Every row gives one point. Each copy is the shape, with its points in the same order, turned, moved and blurred by noise. Say if it was mirrored as well.

Shape (8 x 3):
[[-35  19 -10]
 [  7 -20  28]
 [-36  11 -13]
 [-47  22 -44]
 [  6  22  23]
 [ 24  -1  18]
 [ 17  -7  43]
 [  1  13 -15]]
Copy 1:
[[-19  42  -9]
 [ -5 -18  15]
 [-22  38 -13]
 [-17  60 -39]
 [  5  17  29]
 [ 17  -9  15]
 [  0 -19  36]
 [  8  24 -10]]
Copy 1 is: only turned
Copy 2, 8 rows:
[[-23  24 -15]
 [ 12 -10  34]
 [-19  16 -18]
 [-22  25 -51]
 [  0  28  32]
 [ 18   6  33]
 [  8   4  48]
 [ 16  21  -9]]
Copy 2 is: only turned

Shape, 8 rows:
[[  2 -36   4  20]
 [ 11  -4   7 -47]
 [ 11  39 -26   7]
 [ 34  40 -19 -33]
 [ -6   8  12  11]
 [ 15   8  20  27]
 [-19   3  17  15]
 [ -6 -26   8 -48]]
Copy 1, 8 rows:
[[-13   8  -2  39]
 [ -2  13 -28 -33]
 [ 22 -48   0 -11]
 [ 35 -27 -26 -42]
 [  0  -8  17   2]
 [ 22  -1  24  15]
 [-13  -7  28   4]
 [-27  22 -28 -24]]
Copy 1 is: mirrored
Copy 2, 8 rows:
[[-15 -29  -8  14]
 [ -1 -11  -1 -60]
 [ 10  46  -4  -8]
 [ 33  35  -7 -49]
 [-18   7  17  -3]
 [  5   2  27  13]
 [-30   6  22  -1]
 [-23 -26 -10 -55]]
Copy 2 is: only turned
Copy 3 (8 x 4):
[[  5 -43   8   3]
 [ 29  14  -7 -36]
 [ -4  23 -27  32]
 [ 32  48 -26   6]
 [-16   0   9   0]
 [ -5   0  22  23]
 [-26  -8   8  -4]
 [ 27 -10 -10 -50]]
Copy 3 is: only turned
Copy 4:
[[ 19 -30 -14  29]
 [ 10   1   1 -37]
 [-17  43 -11  22]
 [  1  54  -6 -24]
 [  1   0  13  19]
 [ 23   7  18  35]
 [ -9 -12  18  27]
 [  2 -25  -5 -36]]
Copy 4 is: only turned

Shape, 10 rows:
[[ 32  30 -21  19 -38  18]
 [-13   8  -3  22 -36  25]
 [-57   9   0 -22  22 -29]
 [ -9   7  -8  26  -9   2]
 [ 18  16  -9  11  28  46]
 [-31 -23 -10 -37 -13  -4]
 [-12  12 -25 -13  -8  12]
 [  1  -7  43 -14  36  25]
 [-13  -8 -27 -11  10  -5]
 [-29   2 -22 -30  -7   5]]
Copy 1:
[[ 28   0 -15 -23 -25  55]
 [ -4  -7   8  -2 -37  34]
 [-50  22  13 -25  -4 -36]
 [-16  -4  -4  -5  -6  26]
 [ 22  32 -31  25   0  19]
 [-23 -11  -9 -23 -40 -32]
 [ -9  16 -18 -17 -29   5]
 [ 24  13   5  31   8 -37]
 [-18   0 -28 -15 -13 -11]
 [-21  13 -17 -27 -40 -18]]
Copy 1 is: mirrored
Copy 2, 10 rows:
[[ 24  33 -33  24 -25  34]
 [-21  10 -18  32 -20  29]
 [-60  15 -12 -36  17 -26]
 [-13  19 -19  20   3   4]
 [ 15   4  -9  15  40  41]
 [-35 -25 -30 -32 -15   1]
 [-13   3 -40  -9   1  15]
 [ -2 -19  34 -17  32   8]
 [-17 -12 -41  -6   8  -6]
 [-37  -1 -38 -32  -6  12]]
Copy 2 is: only turned

Shape (12 x 8):
[[-17 -14  19  18 -25  -3 -21 -44]
 [-20 -27  -2  17  -3   2 -16   3]
 [ 22 -10  29  24  35 -19   3  19]
 [ -7 -23  -9 -18  -9  -6 -19 -18]
 [  4   9  39 -26  23  30 -13  17]
 [ 34   0  -8 -11 -10  36  23  14]
 [  4 -26  14   9 -13 -11  11   6]
 [ 28  25  -6   6 -27   8   7 -11]
 [-11  21  19  10  -4  -1  38  13]
 [-26  28 -19  22 -13 -24  -6   4]
 [-26   8  35  -1  28   3  -1 -30]
 [ 38  31  -5   8 -18  40  34 -22]]
Copy 1:
[[ 13  -9  -3  -1 -24  -5 -19 -51]
 [-16 -11  -4  -2 -18 -10 -12  -3]
 [ 20  -7  17  26  30   0  -5  26]
 [-13 -18 -16 -21  -3  22 -13 -24]
 [-27  15  44   9  28  27 -23 -12]
 [ -4  18  31  -9 -14  56  16  10]
 [  4 -11   7   1  -4   2  18  -4]
 [ 30  15  27 -31 -15  37  -1  -8]
 [  9  40  20  -8   9  -2  24  -4]
 [ 15  26  -4 -45  -9 -19 -14   2]
 [ -1  29   0  18  21  -1 -26 -39]
 [ 32  43  29  -8 -26  60   7 -10]]
Copy 1 is: only turned
Copy 2, 12 rows:
[[-33 -11  13  39  -6  21  10 -38]
 [-31 -12 -16   0   9   8   2  -5]
 [ 19   5   3  15  45  -4   1  17]
 [-34 -10   9   5  -9 -11   4  -9]
 [  4  37  25  12  -7  19   1  39]
 [ 31 -14  11  -1 -37  -2  -5  26]
 [  3 -26  15  -3  11   8   3  -9]
 [ 16 -11   9  14 -33  -3 -27 -19]
 [ 34  15  -3 -14  -3  17  -1 -21]
 [-12  11 -32 -19  -2  -6 -24 -36]
 [ -4  39   8  20  11  16  26 -18]
 [ 50  -1   2  21 -55  -4  -5 -12]]
Copy 2 is: mirrored
Copy 3, 12 rows:
[[-15 -29   3  25 -13 -12 -20 -47]
 [ -1 -37   9  28  -5   3  -3   0]
 [ 32 -26  13  27  14 -18  54 -14]
 [ 12 -27  -5   4  14   3 -26 -16]
 [ 24 -23  54 -25   7   7  29 -20]
 [  5   0   4 -12  16  52  36 -17]
 [  0 -37 -13  13   5   3  23 -15]
 [-15  23  -4   3  15  17  16 -32]
 [ -3  -1  -6 -13 -22  -9  45 -11]
 [-16  14  -6  17  -7 -25  -3  12]
 [ 29 -19  28  -3 -33 -25   5 -35]
 [ -7  36   0   0  -5  45  31 -48]]
Copy 3 is: mirrored

Shape, 11 rows:
[[  4   8   7   1 -22 -10 -13  -9]
 [ 15   1  13   0   0  -6  -6  -4]
 [ -8   9   2   4   6 -11  -8  -4]
 [ 11   8 -12  20 -22   7  -9  -9]
 [  3   3  13  19   3   4  11 -23]
 [-11 -60   0  13   4 -20   3 -40]
 [-12   8  -3 -13   0   0  15  -5]
 [ -1  -5   4  21   3  -6 -11  -3]
 [  8  -5   6 -23   2   1  -8  -2]
 [  4 -20  10  20  -6  -9  19 -10]
 [  7  10 -27   6 -10 -19  -3 -19]]
Copy 1, 11 rows:
[[ 13  -5  24  -3 -10  -2 -12 -21]
 [ 20  -5  13   5   6   0  -6  -6]
 [  5  -2  10   9   7 -15  -9 -21]
 [ 19   7  -1   2 -22   4 -21 -28]
 [ 15   4   8  26   1   8   8 -26]
 [ 16 -43   3  59 -29 -20  10  -2]
 [-16   1   8   4  -2  -3   7 -12]
 [ 20 -13  -3  15   3  -7 -12 -23]
 [  0  -3  16   5   1  -1  -8   9]
 [ 20 -22  -2  20 -10   4  17 -18]
 [ 13  13   6   6 -29 -26  -6 -18]]
Copy 1 is: mirrored
Copy 2, 11 rows:
[[  0  11  -4   1  -7 -21 -17  -7]
 [  9  10   3   4   6  -8  -1  -5]
 [-16   6  -2  -6   8  -7  -2  -9]
 [  3   5 -33   6 -12 -12  -7  -8]
 [ -6   7  -2  20  -8   0   7 -27]
 [  2 -57  15  19   5 -13  -4 -41]
 [-13   5   7 -18 -16  -2  10 -11]
 [ -8  -5  -9  12   9  -3  -4  -6]
 [ 13   4  12 -19   2  -2  -5  -8]
 [ -2 -16   5  25 -11  -8  12 -11]
 [ -8  -3 -24 -12  -2 -33   6 -18]]
Copy 2 is: only turned

Shape:
[[ -8  48 -25  34  -1 -15   2   0   9]
 [ 21  -1 -26  33  19  17 -26  32   6]
 [-13  -6  18  -5 -18  26  -9  -7  22]
 [-24  21  16   1 -12 -23  26   1 -12]
 [-10  19  18   3  -9  -7  32  -2 -12]
 [-25  17  -8  15  15 -15  -4  -6 -16]
 [-16  29   2   7   4 -19  11  -1 -27]
 [-15  -3   1   3  -7  46  15  -4   9]
 [ 18 -23 -11  -1 -42  26 -31  10  11]
 [-29  37 -35  14  15 -15  -2  35  -4]
 [ -3  -9 -41  48   3 -14 -18  39  12]
 [-26  15  -7   3 -14  22  21 -27 -13]
 [ 29 -23 -46   3 -11   5 -18  26  23]
 [-18 -14  11 -13   0  35  16 -37  20]
 [ 17 -19  18 -21  -9  27 -14   1  18]]
Copy 1, 15 rows:
[[  2  27   9  45 -17  26 -37 -23  -1]
 [-12 -30   6  43  28   4 -47 -12  22]
 [ -5 -16  14  22 -17   0  16  22  11]
 [-17  35 -14  22  -8  19  12  -2 -13]
 [ -7  36  -6  25   3  10  21  -6  -9]
 [-16   8   4  14   3  25 -17 -10 -27]
 [ -4  26 -10  18  11  26  -5 -10 -21]
 [  0 -24  20  41  -2   4  30  -1   1]
 [ 16 -39 -16  30  -8 -26  -9  24  25]
 [-21   1 -18  44  -1  53 -34 -28  -3]
 [-37 -16 -13  55   0   0 -60 -18   5]
 [ 11   3   9  33 -12   8  25 -10 -31]
 [ -4 -42 -19  28  -3 -19 -35 -25  36]
 [ -5 -20  33   9 -18  -6  40  -1  -6]
 [  0 -27   5   5   7 -13  19  19  32]]
Copy 1 is: only turned
Copy 2 (15 x 9):
[[-10 -25   2  10 -42  25   7 -14 -26]
 [ 12 -16 -13  26  -9 -16 -40 -15 -30]
 [ 21   0  15  14  -4   2  -3  15  33]
 [ -2  -6  22 -32 -15   0  31   1  -9]
 [  7 -17  18 -28  -5   9  17  15  -9]
 [-23 -17  12  -7 -10  -6   3 -22 -10]
 [-13 -13  27 -23  -8   4  17 -13 -22]
 [  5 -12   3  13  11   3  -4  35  20]
 [ 53 -17  12  42  13 -17   1  -4  15]
 [-30  11  -1  14 -24   0  11 -15 -44]
 [ 11 -23 -26  29 -39 -37  -9 -20 -36]
 [-14 -31  23   2   5  14  19  19  11]
 [ 49 -16 -28  41   8 -16  -1 -21 -15]
 [ -1 -17   0  -5  23  11   0  25  49]
 [ 41   3   9   9  26  -7 -17   3  27]]
Copy 2 is: mirrored
